Rows are points. To make a cloud, some directions were put in groups of two or more. Within a group, all points are equally far from the middle, so they leave a hole (a ring in 2 directions, a hollow ball in 3). The other directions are filled evenly. Then the cloud was stretched, turned, moved and blurred a little. How many holes are there, and how many directions does each take, smallest first?
In the rows, zero is written as 128.

Cloud (15 x 2):
[[ 99 105]
 [ 72 176]
 [110 214]
 [165 135]
 [173 120]
 [ 89 164]
 [ 97  55]
 [157  97]
 [ 69  86]
 [150 103]
 [146 118]
 [118  73]
 [ 92 149]
 [ 92  91]
 [ 69 105]]
Holes: 0

Cloud:
[[113 151 136]
 [ 64 144 100]
 [ 79 132 124]
 [ 67 133 184]
 [118 180  57]
 [104 113 141]
 [123 154 128]
 [120 157 129]
 [190 157 138]
 [ 95 222 119]
 [100 184 170]
 [185 160 142]
 [102 104 174]
 [ 82 120  94]
 [ 62 117 134]
 [116 193  96]
 [ 76 189 149]
 [121 211 100]
 [ 60 180 149]
 [179 178 125]]
Holes: 0

Cloud:
[[114 117 142  44]
 [ 64 117  84  93]
 [152 135  62 166]
 [174 179 153 111]
 [211 142 136 128]
 [ 69 119 112 148]
 [154 187  84 113]
 [ 56 173 160 111]
 [183 160 103 100]
 [ 89 146 105 178]
 [165 168 151  74]
 [114  72 137 171]
 [160  60 120 138]
 [158 160 112  52]
 [190 168 107 125]
 [168  62 149 139]
 [134 130  73  70]
 [134  75 151 119]
 [ 88 208 153 113]
 [139 148 120  32]
 [169  74 105 124]
 [153 153 183 180]
 [160 159 179 105]
 [183 128  86 110]
 [193 168 106 136]
 [ 78 108 150  75]
 [185 145  74 170]
 [187 129 112  94]
 [122 114  66 161]]
Holes: 1 (3)

Cloud:
[[166 153 146 146 116 185]
 [154 152  94  96 132 115]
 [151 111 115 152  80 146]
 [161  32 106 105  99  74]
 [101 162 133 101 116 210]
 [114 115 116  79 200 168]
 [138  73 110 124 175 123]
 [145 109 109 123 185 102]
 [106 113 105 157 166 200]
 [ 69  86 135 131  99 113]
 [113  71 108  57  85 155]
 [120  96 115  81 207 156]
 [154  47 109 159 176 154]
 [ 58 139 168 156 143  90]
 [ 71  97  81 179 115 177]
 [ 84  83  74  51 188 119]
 [123  77 159 127 132 106]
 [116 156  97 130 104  92]
 [ 49  85 152 145  95 121]
 [156 132 184 127  94 147]
 [ 94 101 131 134  84  70]
 [ 58 117 109 115 152 154]
 [ 66  85 128 180 136 156]
 [165  43 120  86 142 140]
 [ 64 122  81  77  72 179]
 [120 164  59 162 132  76]
 [ 56 118  92 114  77 127]
 [156 113 143 121 113  53]
 [ 60  26 126  96  60  83]
 [ 86  78  91 133 115 160]
 [ 62 117  46  60 149 123]
 [104  37  99 107 124 190]
 [149 124 143  97  91 163]
 [138  89 148  98 174 140]
 [116  77 131  76 168  53]
 [ 82  84 159  97 120 172]
 [169 143  99 158 119 185]
 [ 87  85 100 129  25  95]
 [114 113 128  55 195 139]
 [ 83  79 198  92  68 161]
 [132  71 122  90 122 196]
 [ 96 104 149 141  47 150]
 [ 78  60 138 160  93 135]
 [148 155 199 153 192 106]
 [147  54 175 121 121 123]
 [108 124 100 106 163 123]
 [ 99 107 133  55 165 104]
 [137  82 189 162 193  95]]
Holes: 0

Cloud (83 x 8):
[[ 88  64 167  76  87  81 140 124]
 [ 70  67 143 122  66  71 152 176]
 [142 109 173  67 154 175 153 186]
 [180 163 187 145 110 112 132 133]
 [ 89  59 157 114 151  96 184 109]
 [133 156  92  66 118  83 205 123]
 [ 98 106 180 154 110 180 189 119]
 [170 105 118  83 114 123 165  71]
 [119 151  70 140  93  93 222 167]
 [ 90  94 173 124  68 150 117 125]
 [108 190  95  90  73  79 135 107]
 [186 120 141 115  53  86 165 155]
 [ 63 132 163 127 137 104 218 162]
 [ 85 238 104 183 129 116 115 145]
 [112 138 135 148 157  56 110  72]
 [129 168 139 138 149  46 152 144]
 [106  44 148  69 128 104 190 130]
 [124 136 150  75  58  96 157 171]
 [131  77 186  51 119 136 108 143]
 [ 85 127  92 118  92 169  98  71]
 [131 122 137  82 121  29 105 174]
 [ 91 100  83  57 118 168 133 161]
 [135 127  97  32 131 133 126 173]
 [149 133 172 178 113 158 193 112]
 [127 137  79 158  84  60 109 198]
 [113  82 148 133 185 138 200  95]
 [103 172 125  87  57  79 120 150]
 [ 89 126 180  89  61 106 117 160]
 [ 44 185 132 157 110  41 133 168]
 [136 151 104 124 127  73 212 122]
 [175 163 121  76 145 160 111  75]
 [111 124 175  62 168 184 167 133]
 [137  62  96 121 103 166 110 127]
 [140 216  92 112 142 169  97 158]
 [115 114 118  41 125 121  82 170]
 [140  71 176 132 144 181 140 228]
 [120 153  63 140  90  76 109 175]
 [ 88  88 140 108  79 141  69 170]
 [111 181  53  60 157  91 103 129]
 [132 187 159  61 151 135 113 156]
 [157 176  93 162 174 157 160 180]
 [148 173 130  69 104  62  76 102]
 [132 183 124 101  62 118 147 154]
 [140 163  58 114  77 132 151 144]
 [115 142  84  97 107  68  60 193]
 [156 140  66 126  75 118 137 170]
 [ 99  49 150 138 112  94 196 105]
 [ 36 147  80 116 170 119 131 166]
 [ 62 150  69  84 127  85  78 168]
 [ 22 144  95 142 159 138 150 157]
 [113 108 183 186 144  65 120  97]
 [ 51 154 132 109 117 177  79 132]
 [ 99 152  56 136 130 117 203 205]
 [193 167 143 112 153 154 116 134]
 [111  62 122  70 149 122 125  84]
 [119 116 135 136 152 204  95 120]
 [153 170 171 159 157  63 111 156]
 [ 99 196  95 186 125 106 171 180]
 [127  94  84  81 129 106 148 215]
 [ 89 214  93  85 121 167  96 163]
 [132 106 138 222  96  72 167 151]
 [109  90 122 192  98  85 173 115]
 [182 105 137 110  87  49 162 158]
 [120  71 117 101 118 151  58 119]
 [ 80 152  80 137 103  59 100 199]
 [ 97  94 126 136 157  97 133 228]
 [ 82 149 184  99 179 118 103 154]
 [106  66 150  65 127 105 103  79]
 [ 70 113  86 118 158 120 157 197]
 [190 104 121  84 118 111 133  99]
 [102 154 134 103  93 134  61 202]
 [ 81 126 153  73 106 156 133  42]
 [117  47 110 129 145 111  92 129]
 [ 60 140 158 151 128 152  79 177]
 [ 94 121 202 103 163 145  95 102]
 [ 99  73 128  76 128 121 178  61]
 [ 40 119 135  65 149  70 132  92]
 [199 166 135 110 160 166 160 177]
 [161 121 110  73 129  66 144 172]
 [123 136 173  54  84 105 143 157]
 [104 148 142  83  63 132 162 172]
 [136  92 169 142  74 168 156 108]
 [156 149 179 160 167 116  78 107]]
Holes: 3 (2, 2, 2)

Cloud (102 x 9):
[[ 99  49 122 165 103 155 152 107  96]
 [122 165  98 134 183  96 147  63  61]
 [142  96  90 110 168  34  84 109 115]
 [ 61 129 153 107 161 127 139 122 148]
 [ 69 145  92 134  97  97 132  77 106]
 [128 184  69 177 144 131  77 119 144]
 [145 162 161 128  95 149 163  72 114]
 [119 109 115 115 124 129 180  71 107]
 [113  89 181 138 209 101  55 151 120]
 [137 147 136 128 169  97 183 128  69]
 [153 143  84  98 190 156 112  66 142]
 [205 168  68  98 161 101 116 116  96]
 [184 149  84 143 144  81 195 105  70]
 [155 186 127 145 171 117  93  95 130]
 [194 111 187 135 171  80 135  75  92]
 [180 166 128  92 164 152 118  80 104]
 [139 124 123 108 169 139  78  76 117]
 [193 142 167 115 121 118 132  66 112]
 [122 198  81 172 131 105 143 111 115]
 [143  90 211 104 133 140 163  94  82]
 [148 188  44 115 190 108 121 117 161]
 [ 59 212 113 162 153 109 132 145 182]
 [116 141 108 120 165 157  85  99 177]
 [156 153 128 105 197  79 122 150 145]
 [115 211  83  63  66 128  80  73 151]
 [170  69 148 136 101  99  64 114  96]
 [177 117 184 100 152  93  82 137  70]
 [137 133 145 134 160 150 166 160  63]
 [140 181  87 147 166 140 206  79 117]
 [118 164 144 136 154 163 177 144  62]
 [174 120 187 144  82 113 184 119 153]
 [184 122 142 102 179 113 143  42  64]
 [103 155 191 125 102  86 117 115 168]
 [148  67 164 169 166 160 120 153 103]
 [123 151 114 133 126 170 135 149 172]
 [ 78 120  73 134 167  95  76 120 118]
 [ 73 104 150 147 195 167  99 185 104]
 [157 114 146 126 104  96 114 204 182]
 [215 202  51 112 169 108 205  95  93]
 [ 60 151 190 149 157  73  98  99 105]
 [214  87 186 117 144 177 110 136 125]
 [163 114 113 180 172 111 142 175 116]
 [103 110 104 129 118 100 118  96 120]
 [178  72 165 128 174 144  97 171 154]
 [130 164 129 104 156 147 154 161 177]
 [115 133  95 194 113 128 145 142  64]
 [ 77 181 128  91 141 161 104  83 189]
 [112 166 129  77 170 137 151  35  68]
 [124 131 133 131 148  86  85 133 155]
 [196 117 172 125 198 112 155 127 149]
 [209 131 133 112 185 105 134 106 132]
 [137 121 198 200 153 137 118 115 154]
 [ 90 140 183 158 158 147 112 197 125]
 [122 162 160 129 188 142 175 143 165]
 [230  95  97 115 177 120 158 155  77]
 [ 60 186 105 146 170 135  97  80 141]
 [129 144 115  90 149 202 111 101 150]
 [249  85 155 116 110 166 117 119  99]
 [166 113 161 159  99 114 101 110 117]
 [106 102 179 118 147 153 128 203 160]
 [ 89 150 132 144 136 163 173 104 125]
 [ 77 107 158 129 145 196 100 158 124]
 [ 97 181 128 115 164 116 202 125 120]
 [124 177 106 136 118 125 101 176 134]
 [135  31 176 151 151 140  43 151 132]
 [132  77 113 109 154  79 135 127 152]
 [140 163 101 118 114 122 102 172 118]
 [ 94 131 169 152 205 200 164 131  97]
 [150 137 112  86 157 152 140  87  99]
 [227 193  40  88 186  97 187  98 140]
 [110 147 184 119 180 156 123 120 106]
 [175 111 110  73 105 166 121 107  98]
 [132 178 122 149 184  48 144 160 151]
 [ 71 141 137 135 174 167 129 151  81]
 [166 198 170  98 129 184 137  74 109]
 [160 163 115 100 160 182 165 179  62]
 [182 141 179  67 177 105  78 114  96]
 [211 144 122  88 143 126 178 124 127]
 [137 199 110 111 187 107 139 141 177]
 [149 128 117 146 157 105 224 111 188]
 [119 157 118 170 141  94  83  63 131]
 [156 145 108 200 157 132 162 178  93]
 [ 59 181  92 145 137 105 157  96 167]
 [122 146 165 159 159 122  93 180 184]
 [ 80 185  85 123 106 145 184 148  98]
 [129 162  52 124 173 166 139 153  96]
 [189 184 118  83  99 167 168 140 127]
 [178 124 125 142 195  90 187 108 172]
 [182 158  88 119 125 120 214  72 150]
 [ 74  93 138 145  97 168  87 115  82]
 [150 166 142 128 107 152 126 105 131]
 [145 194 148 141 211 160 133  55 127]
 [156 143 173  99 109 103 235 110 119]
 [144 183 139 107 189 129 193  93 113]
 [156 160  17 143 154  51 140  94 132]
 [182  95 168 158 146 130  87 167 154]
 [ 69 161 125  83 131 134 133 148 128]
 [148  86 123 139 195 154 146 210 106]
 [177 129  57 118 149 118 145  50 179]
 [191 179 164 113 147 155 165 117 105]
 [207 131 157 118 117 168 153 112 123]
 [148 174 185 169 171 164 140 197 104]]
Holes: 0

Cloud, 103 rows:
[[166 158 186 114 205 142 111 128  77]
 [151  93 142 103 172 221  70 108 152]
 [174  98  98 131  76 145 177  89 120]
 [113 199 129  82 131  63 129 148 174]
 [141  80 163  95  54  77 162  96 178]
 [153 192 119 149  67 161 157  79 131]
 [137  86 129  68  58 103 113  97 170]
 [130  77 103 162  72 194 163  71 132]
 [155 188 195 130 118 130 155  72  75]
 [112  67 191 179 131 158 180  82 146]
 [151 133  65 118 139 170 115  71 126]
 [ 88 121 103 155 100  69 153 147 124]
 [100 105 148 112 150 201  77 128 162]
 [192 149 173  79 103 150  97  57 162]
 [160  52 174 153  40 146 141  63 141]
 [147  97 140 163 103 186 173  84  73]
 [130 143  50 129 113 111 111 155 133]
 [ 90 132 105 178  61 135 123 141 100]
 [ 97 103  88 110  76 190  89 162 151]
 [120 107 110  79  99 123  58 119 162]
 [105 119  86 144 194 157 118 135  95]
 [174 220 189 135 122  79 100 124 130]
 [100 214 170 128 117  82 107 135 134]
 [141 160 207 127  83  52 130 103  97]
 [126  89 184 108 117 192 104  57 127]
 [137 128 173 163 188  94  85  77 115]
 [128  86 160 118 103 227  98  94 167]
 [182  51 145 119 160 228 122 154 135]
 [192 203 103  87 148 121 110 104 110]
 [135  91 143 125 216  96  91 109 145]
 [185 104 115  60 109 169  58 107 140]
 [120  39 134 140 183 137 100 131 103]
 [148 100 211  89 153  98 106 154 158]
 [189 122 175 130 106  89  82 137 101]
 [105  88 184  82 111 179 127 110 145]
 [137 170  78 112  65 162  84 107 130]
 [146  49 143 176  57 192 124  56 147]
 [177 131 142  80  93  59 116 170 165]
 [159 158 147 143 136 156  98 145  47]
 [ 81 112 149  97 141 108 147 118 193]
 [173 112 169 117  93 123  83 156  81]
 [110 134 128 142 106 170 202 109 127]
 [158 140 133  98 179 104  56 110 176]
 [129  70 162 116 166 210  84  76 111]
 [162 170 112  91  98  41 135 155 133]
 [180 102 171  99 134 169 109  48  93]
 [159 111 121 197 113 158 126  34 150]
 [181 139 209 102 132 130  80  72  89]
 [212 165 164 127 106 102 114 165 149]
 [161  63 166 128 141 196 116 186  86]
 [160  85 194 191 103 169 138  43 125]
 [158 150 110  64 124  60  98 157 164]
 [174  58 170 102 138 192 139 176  87]
 [165  87 200 166 103 152 175 152  85]
 [201  55 156 150 169 188 134 126 133]
 [199 148 134 102 136  91  65  50 161]
 [ 94  82  90 144 111 120 153 182 154]
 [171  94 158  85 180 113 113 172  93]
 [101 143 174 179 144 194  93  97 103]
 [154 144 103 157 185 147 123  81 176]
 [115  51 108  84 153 104 101 138 182]
 [227 157 143 152 145 146 120  98 139]
 [ 85  95  76 149 125  88 125  80 140]
 [170  49 178  96  52 108 144  91 166]
 [156 170 137  76 141 133  81 141 193]
 [117  87 147 182  83 144 118  38 175]
 [143  85 106  78  86  84 110 139 198]
 [182  91  97 136 171 181  94  93  86]
 [116  63 165 159  43 197 134 118 100]
 [164  52 225 149 161 126 140  90 128]
 [127 176 158 184  92  64 160 134 126]
 [ 81  70 103 147 110 109  86  86 146]
 [198 122 139  76 113  92 166 110 104]
 [156  87  76 124  89 144  75 142 180]
 [190 100 131 177 176 139 153  94 136]
 [190 121 119 142 159  96  84  44 166]
 [156 130 209 101 153 121 196 114 142]
 [145  65 152 130 150 195 101 145 190]
 [142  39 108  99  61 199  93 124 157]
 [156 102 172 148 116 107  73 114  86]
 [157  72  79 138  59 173  91  91 176]
 [ 94 150 162 197  67 109 161 119 137]
 [ 98 108 107 131  69  94 174 168 134]
 [164 152 172  97 118 115 163  56 100]
 [161 173 192 102 186 132 159 176 116]
 [175 101 180 164 114 119  63  68 130]
 [193  58 115 164  99 194  94  59 128]
 [126 154 122 102  76 166 143  96 184]
 [140 141 158 137  37  76 139 158 144]
 [101  86 198 164 101 203 160 142 117]
 [154 152 220 134  72 131  98  72 141]
 [129 103  76 105  43 171 106 132 161]
 [162 189 139 140 189 142 132  96  77]
 [142 120 124 172 194 179 136 153 128]
 [104 174 118 190 153 126 120  98 156]
 [187  40 154  94 109 153 141 179 162]
 [165 231 131 104 110 134 138 184 133]
 [164  24 104 117 185 134  98  92 148]
 [104 113 183 111  79 143  99  84 102]
 [196 145 131 110 116  76  62 108 145]
 [155 182 184 153  88 143 199 141  96]
 [136 128 192  83 180 126 170 157 102]
 [133  92 120 111 218 137 113 136  97]]
Holes: 2 (3, 6)
